Each row is a point. The points of each table are mixes of a few directions, plus a little noise. How many directions does each table use, and how many do they share? Where both have some left over, give the other angles between the two spaces (their principal angles), to ten degrees, smallest first.
In the rows, 128 means zero.

First (6 x 3):
[[ 93  79 148]
 [121 108 131]
 [110 158 141]
 [135 186 126]
 [129 164 129]
 [179  74  92]]
Second (6 x 3):
[[143 103 168]
 [118 145 100]
 [117 147  97]
 [157  79 207]
 [116 149  95]
 [118 145 101]]
Directions: first 2, second 1, shared 0; angles 60

First (9 x 8):
[[120 122 139 125 134 109 121  95]
 [127 123 141 119 140 113 121 102]
 [119 123 135 128 130 112 124 102]
 [ 83 107 158 134 133  57 108   7]
 [166 136 138  97 157 151 126 165]
 [115 135  90 163  86 156 147 179]
 [161 148  91 135 109 196 151 245]
 [122 127 124 135 121 126 130 126]
 [140 129 135 115 141 131 125 131]]
Second (9 x 8):
[[114 121 116 133 119 116 135 104]
 [146 160 172 146 129 159  95 208]
 [ 89 111 103 150 101 100 142  72]
 [ 84 138 139 188  82 118 110 132]
 [146 124 123 104 146 132 135 126]
 [116 137 140 152 113 130 116 144]
 [214 132 137  38 205 166 136 175]
 [115 105  96 114 128 105 153  69]
 [128 126 124 125 129 126 131 122]]
Directions: first 2, second 2, shared 1; angles 60

First (8 x 12):
[[116 142 106 101 125 113 121 103 110 183 132 134]
 [115 124  90 113 165 104 117 127 113 148 136 126]
 [129 151 155 126  69 149 135 100 134 165 119 130]
 [167 138 219 129  43 172 149 127 137  93 114 161]
 [116 122 104 145 154 122 124 135 138 122 130 107]
 [130 117 131 150 141 134 131 146 142  93 127 116]
 [134 111 131 150 152 132 130 154 141  78 128 119]
 [117 120  87 110 174 100 117 131 109 142 138 130]]
Second (10 x 12):
[[132 136 138 113 109 129 129 117 119 145 127 141]
 [136 137 141 103 107 127 129 115 112 149 128 150]
 [124 134 131 135 114 135 130 120 135 138 125 120]
 [127 137 135 126 108 134 130 117 129 145 125 128]
 [137 138 143  98 104 127 129 113 109 152 129 154]
 [120 115 111 156 160 127 126 147 145  98 129 104]
 [138 132 139  99 117 122 128 120 108 141 130 154]
 [135 138 141 105 104 128 129 114 114 151 128 148]
 [121 137 131 143 109 139 130 118 142 142 123 112]
 [111  77  70 201 249 112 120 200 168  18 136  69]]
Directions: first 3, second 2, shared 2

First (10 x 18):
[[ 79 163 113 184 216  69 161 137 133 123  92 136 137 105 100 181 113 115]
 [124 163 119 167 124 126 170 117 100  82  93  90  71 160 154 100 119 150]
 [174  82 141  66  69 176 113 138 115 165 149 118 123 131 139  94 162 162]
 [181  89 133  47 109 182 113 111 112 140 153 150 112 135 102  86 141 179]
 [112 115 131 141 167 117 136 163 157 157 121 144 136  98 113 156 127 117]
 [137 120 129 121 142 155 154 123 112 116 105 131 100 135 104 117 127 171]
 [140 164 104 114 169  92 146 103  91 109 126 118  97 140 129 110 132 149]
 [146 101 144  95  64 177 100  95 114 119 140 137 159 146 112 117 131 145]
 [105 140 129 163 151 107 107 147 182 120 148 153 134 114 141 142  96  66]
 [ 83 144 137 183  69  76  80 146 164 150 154 105 210 117 185 176 132  25]]
Second (10 x 18):
[[ 71 152  69 178 125  62  98  65  53 111 149  98 213 120 117 140 146  89]
 [132  53 133 131  61 233 122 114 139 117 124 143 160 119  99  92 125 148]
 [130 151 108  97 165  76 110  97 102 138 151 139 162 119 112 143 140 122]
 [112 159 127 138 145  79 100 149 105 137 153 117  87 147 136 147 123 113]
 [173  98 163  80 127 186 147 152 177 139 115 159  98 124 122 114 121 160]
 [117 181 141 159 156  71 145 173 137 130 115 101  61 148 171 151 118 111]
 [152  92 136  88 118 174 122 117 140 134 135 156 145 119 102 114 129 149]
 [126 181 125 143 171  65 165 134 137 126 102 109 119 126 163 148 132 114]
 [163  63 146  92  93 227 146 119 167 126 111 160 153 111 103  95 127 162]
 [103 150 132 175 119 107 126 160 122 122 125  99  82 147 154 137 118 111]]
Directions: first 6, second 4, shared 2; angles 40, 70
